Each point is reached from the start by the listed moves, each made once or not at all, plus a little noise. Say if it took an odd or an even number of moves. Then give how often each move was made.

Moves:
(1): [ 0.07  0.47  0.57 -0.23 -0.25  0.08]
(2): [-0.38  0.17 -0.11  0.57  0.13  0.55]
(3): [-0.07  0.28  0.83  0.10  0.18 -0.21]
Start: [ 0.06 -0.13 -0.57 -0.11 -0.01  0.06]
Points:
[-0.37  0.06 -0.65  0.51  0.13  0.62] => odd (0, 1, 0)
[-0.30  0.80  0.65  0.38  0.01  0.52] => odd (1, 1, 1)
[-0.18  0.46 -0.11  0.21 -0.08  0.71] => even (1, 1, 0)

Moves:
(1): [ 0.44 -0.08  0.28  0.18 -0.10  0.07 -0.12 -0.13 -0.33 -0.20  0.21 -0.15
  0.04  0.05]
(2): [ 0.06  0.16  0.29  0.05  0.31  0.06  0.00  0.14  0.55 -0.08  0.12  0.01
 -0.34  0.06]
(3): [-0.05 -0.16  0.27 -0.09  0.18 -0.05  0.36  0.16  0.17  0.21 -0.05 -0.33
 -0.25 -0.15]
(4): [-0.01 -0.14 -0.31  0.71  0.38 -0.14  0.15 -0.02 -0.15  0.22 -0.06  0.01
 -0.14  0.28]
(5): [ 0.35 -0.40 -0.29 -0.05  0.54 -0.22  0.49 -0.18  0.19  0.03  0.31  0.03
  0.44 -0.21]
(6): [-0.06 -0.18  0.06  0.14 -0.09  0.25  0.08  0.22 -0.23 -0.11 -0.08  0.23
  0.15  0.01]
(7): [-0.27  0.33 -0.04 -0.31 -0.18 -0.38  0.59 -0.18  0.20 -0.32 -0.05  0.17
  0.17 -0.15]
(8): [-0.25 -0.08 -0.27  0.03 -0.02 -0.04 -0.04  0.12 -0.03  0.06  0.02  0.05
 -0.29 -0.08]
(9): [ 0.42 -0.09 -0.19 -0.14 -0.12 -0.02 -0.05  0.02  0.25  0.25 -0.06  0.36
  0.08 -0.13]
(10): [ 0.08  0.21 -0.20 -0.44  0.22 -0.11  0.02  0.03 -0.36  0.17 -0.10  0.00
 -0.16 -0.04]
(11): [-0.15  0.10 -0.07 -0.17  0.08 -0.23  0.02 -0.34  0.08 -0.15  0.41  0.26
 -0.10  0.61]
Start: [ 0.00 -0.13  0.50  0.15 -0.02  0.08  0.35 -0.19 -0.17 -0.39 -0.29  0.02
 -0.12  0.14]
Points:
[ 0.48 -0.35  1.02  1.00  0.72  0.04  0.75 -0.05  0.07 -0.23 -0.08 -0.40
 -0.81  0.39] => even (1, 1, 1, 1, 0, 0, 0, 0, 0, 0, 0)
[ 0.42 -0.01  0.18 -0.48  0.60 -0.69  1.40 -0.73  1.11 -0.68  0.45  0.86
  0.12  0.33] => odd (0, 1, 0, 0, 1, 0, 1, 0, 1, 0, 1)
[ 0.38 -0.37  0.49  0.16  0.82 -0.12  0.84 -0.20  0.57 -0.43  0.12  0.06
 -0.04  0.00] => even (0, 1, 0, 0, 1, 0, 0, 0, 0, 0, 0)
[ 0.51 -0.18  0.85  0.56  0.93 -0.10  0.75  0.00 -0.27 -0.12 -0.19 -0.39
 -0.96  0.35] => odd (1, 1, 1, 1, 0, 0, 0, 0, 0, 1, 0)
[ 0.13 -0.72  0.07  0.55  1.15 -0.55  1.37 -0.57  0.12 -0.12  0.31  0.00
 -0.17  0.65] => even (0, 0, 1, 1, 1, 0, 0, 0, 0, 0, 1)
[ 0.47 -0.65 -0.12  0.32  0.74 -0.92  1.75 -0.72  0.21 -0.34  0.43  0.40
 -0.19  0.36] => even (1, 0, 1, 1, 1, 0, 1, 1, 1, 0, 1)

Moves:
(1): [-0.01  0.03 -0.23 -0.27 -0.15  0.21 -0.17 -0.24 -0.11  0.11  0.02  0.09
 -0.02  0.11  0.25  0.03  0.27 -0.14 -0.20 -0.54  0.00 -0.05 -0.21  0.04]
(2): [ 0.16  0.17 -0.01  0.05  0.32  0.41 -0.17 -0.04  0.01  0.00  0.14 -0.02
  0.13  0.03 -0.09  0.35  0.22  0.59 -0.16 -0.34 -0.10 -0.16  0.01 -0.38]
(3): [-0.21  0.28 -0.16  0.10 -0.35 -0.36  0.34  0.32  0.16  0.04 -0.60  0.10
 -0.05  0.66 -0.31  0.30  0.05 -0.48  0.13 -0.33 -0.25  0.60  0.03  0.06]
(4): [-0.05 -0.25 -0.78 -0.22  0.08  0.30 -0.20  0.00  0.01 -0.04  0.42  0.10
  0.48 -0.18 -0.07  0.12  0.03 -0.10 -0.25 -0.54  0.24 -0.14  0.40  0.09]
(5): [ 0.00 -0.31 -0.09  0.38 -0.24 -0.22  0.12 -0.23 -0.29  0.00 -0.16  0.33
 -0.37  0.25 -0.19 -0.37 -0.21 -0.20  0.10  0.34  0.26  0.07 -0.13 -0.24]
(6): [ 0.08  0.06  0.01 -0.35 -0.42 -0.51  0.00  0.75  0.03 -0.04 -0.35 -0.22
  0.17 -0.17 -0.56  0.34 -0.35  0.23 -0.37  0.03 -0.35 -0.06 -0.20  0.16]
(7): [ 0.02 -0.19 -0.20  0.17 -0.04  0.24  0.54  0.24  0.17 -0.17  0.22 -0.55
  0.34 -0.65  0.09  0.44 -0.14 -0.03  0.02 -0.17  0.44 -0.06 -0.03 -0.13]
(8): [-0.02 -0.36 -0.11  0.04 -0.46  0.38  0.05 -0.12  0.04  0.26  0.07  0.11
 -0.22 -0.17 -0.10 -0.23 -0.19 -0.07 -0.08 -0.16  0.04 -0.16 -0.04 -0.04]
(9): [ 0.10  0.18 -0.01 -0.04 -0.21 -0.08 -0.26 -0.08  0.10 -0.21 -0.17  0.03
 -0.05  0.03 -0.07  0.14  0.12  0.13  0.55 -0.11 -0.02  0.00 -0.40 -0.12]
(10): [-0.08  0.11  0.24  0.04  0.07 -0.04 -0.01  0.09 -0.12  0.27  0.12  0.08
  0.36  0.12 -0.17 -0.15 -0.16 -0.01  0.07 -0.12  0.06 -0.27 -0.12  0.21]
(11): [ 0.08  0.16 -0.36 -0.08 -0.07  0.12  0.03  0.15 -0.38 -0.07 -0.15 -0.20
  0.18  0.10  0.06 -0.33 -0.06  0.16  0.04 -0.10  0.29  0.00  0.03 -0.17]
(12): [ 0.07 -0.35 -0.26 -0.16 -0.26  0.19  0.00  0.00  0.12 -0.20 -0.05 -0.06
  0.08 -0.15  0.00  0.03  0.00 -0.20 -0.18  0.09 -0.14 -0.19  0.14 -0.07]
(13): [ 0.18 -0.31 -0.12  0.03 -0.10 -0.12 -0.09 -0.01  0.02 -0.03 -0.13  0.02
  0.06 -0.20 -0.04 -0.13  0.08  0.01  0.14  0.26  0.07  0.08 -0.12  0.08]
(14): [-0.10 -0.07  0.08  0.06  0.08 -0.11  0.19  0.21  0.07 -0.02 -0.06  0.05
  0.05  0.20  0.16 -0.17 -0.01 -0.43  0.11 -0.27  0.08  0.10  0.27  0.07]
(15): [ 0.40  0.40  0.23  0.09 -0.17 -0.01  0.03  0.18  0.33  0.14  0.30 -0.19
  0.25 -0.21  0.08  0.33  0.44 -0.09 -0.24 -0.16  0.11  0.22 -0.02  0.28]
(16): [-0.06 -0.07  0.21 -0.12 -0.14  0.16  0.05  0.24  0.24  0.16 -0.04  0.00
 -0.01 -0.30  0.01 -0.22 -0.05  0.16 -0.07  0.23  0.32 -0.12 -0.17  0.12]
(17): [ 0.22 -0.36 -0.18  0.31 -0.11  0.09 -0.08  0.00  0.55  0.32  0.07  0.18
 -0.07  0.20 -0.01  0.34 -0.04 -0.19 -0.15 -0.11  0.22  0.02 -0.06  0.13]
(18): [-0.73  0.15  0.45  0.16 -0.24  0.39 -0.25  0.04 -0.12  0.22  0.02  0.12
  0.06 -0.50  0.30  0.35 -0.14 -0.32 -0.01 -0.09 -0.35 -0.23 -0.52 -0.33]
(19): [ 0.10 -0.01  0.20 -0.08  0.21 -0.03 -0.30 -0.04 -0.04  0.01  0.13 -0.12
  0.03  0.08 -0.15  0.08 -0.02  0.27 -0.39  0.16  0.10  0.21  0.30  0.23]
(20): [ 0.35  0.41  0.18 -0.08  0.23 -0.18  0.29 -0.38 -0.19 -0.07 -0.38 -0.09
  0.09  0.00  0.52  0.00  0.18 -0.21  0.57  0.11  0.15 -0.13  0.22 -0.02]
(21): [ 0.48  0.07 -0.08 -0.14 -0.14 -0.22  0.18 -0.12  0.14 -0.03  0.21  0.07
  0.50 -0.10 -0.12  0.07 -0.17 -0.25  0.25 -0.17  0.05  0.15 -0.08 -0.02]
(22): [-0.13  0.14  0.02 -0.11 -0.10 -0.18 -0.17 -0.20 -0.01 -0.25 -0.11 -0.26
 -0.06 -0.49 -0.25 -0.24 -0.04 -0.60 -0.33 -0.05 -0.42 -0.26 -0.38  0.26]
(23): [-0.05  0.00  0.52  0.03  0.04 -0.37 -0.04 -0.32  0.46  0.61  0.62 -0.01
  0.17 -0.14 -0.28 -0.46  0.20 -0.18  0.19 -0.14 -0.08 -0.12 -0.15  0.15]
(24): [ 0.19  0.03 -0.13 -0.43  0.33 -0.21 -0.19 -0.09 -0.17  0.12  0.11  0.24
  0.10  0.33 -0.28 -0.10 -0.03 -0.32  0.10 -0.02 -0.04 -0.09  0.05  0.18]
Start: [-0.06 -0.02  0.28  0.08 -0.31 -0.09 -0.10  0.45 -0.33 -0.17 -0.18 -0.09
 -0.16  0.26  0.26 -0.08  0.41 -0.25 -0.12 -0.32  0.04 -0.32 -0.25  0.23]
Points:
[ 0.81 -0.38  1.51  0.32 -1.43 -1.23 -0.03  0.64  0.70  1.23 -0.12 -0.18
  0.33 -0.55 -0.75 -0.99  0.30 -1.56 -0.52 -0.19  0.61 -0.80 -0.85  1.69] => odd (0, 0, 0, 0, 1, 1, 0, 1, 0, 1, 0, 0, 1, 1, 1, 1, 1, 0, 1, 1, 0, 1, 1, 0)
[ 0.84 -0.48  0.41 -0.08 -1.03 -0.75 -0.08  0.92  0.97  0.76  0.44 -0.37
  0.61 -0.80 -0.84  0.08  0.73 -1.41 -1.05 -1.22  0.53 -0.76 -1.40  0.97] => odd (1, 1, 0, 0, 1, 1, 1, 0, 0, 0, 0, 0, 1, 1, 1, 1, 1, 0, 0, 0, 0, 1, 1, 1)
[ 0.92  0.06 -0.31 -0.89 -0.01  0.09 -0.39  0.35  0.10 -0.34 -0.02 -0.25
  1.01 -0.72  0.27 -0.14  1.17 -1.39 -0.39 -1.00  0.28 -1.02  0.11  0.86] => even (0, 1, 0, 1, 0, 0, 0, 0, 0, 0, 0, 1, 1, 1, 1, 1, 0, 0, 0, 1, 0, 1, 0, 1)
[ 0.54 -0.54  0.26  0.75 -1.38  0.52  0.20  0.41  0.46  0.98  1.01 -0.19
  1.61 -0.69  0.26  0.24  0.74 -1.53 -0.08 -1.78  0.96 -0.82 -1.18 -0.20] => even (1, 1, 0, 0, 1, 0, 1, 0, 0, 1, 1, 1, 1, 1, 1, 0, 1, 1, 0, 0, 1, 0, 1, 0)
[ 0.44  0.05  0.27  0.48 -0.99 -0.46  0.20  0.55  0.11  0.16  0.14 -0.94
  0.94 -0.33 -0.96 -0.23  0.79 -0.98 -0.74 -0.91  0.40 -0.26 -0.70  0.52] => even (0, 1, 1, 0, 1, 0, 1, 0, 0, 1, 1, 1, 1, 0, 1, 0, 0, 0, 1, 0, 0, 1, 1, 0)
[-0.23 -0.58  0.26  0.27 -0.33 -0.39 -0.16 -0.04 -0.17  0.24  1.04 -0.51
  0.80 -0.73 -0.82 -0.68  0.07 -1.05 -0.67 -0.83  0.62 -0.94 -0.30  0.82] => odd (0, 0, 0, 1, 1, 0, 1, 0, 0, 1, 0, 0, 0, 0, 0, 0, 0, 0, 1, 0, 0, 1, 1, 0)
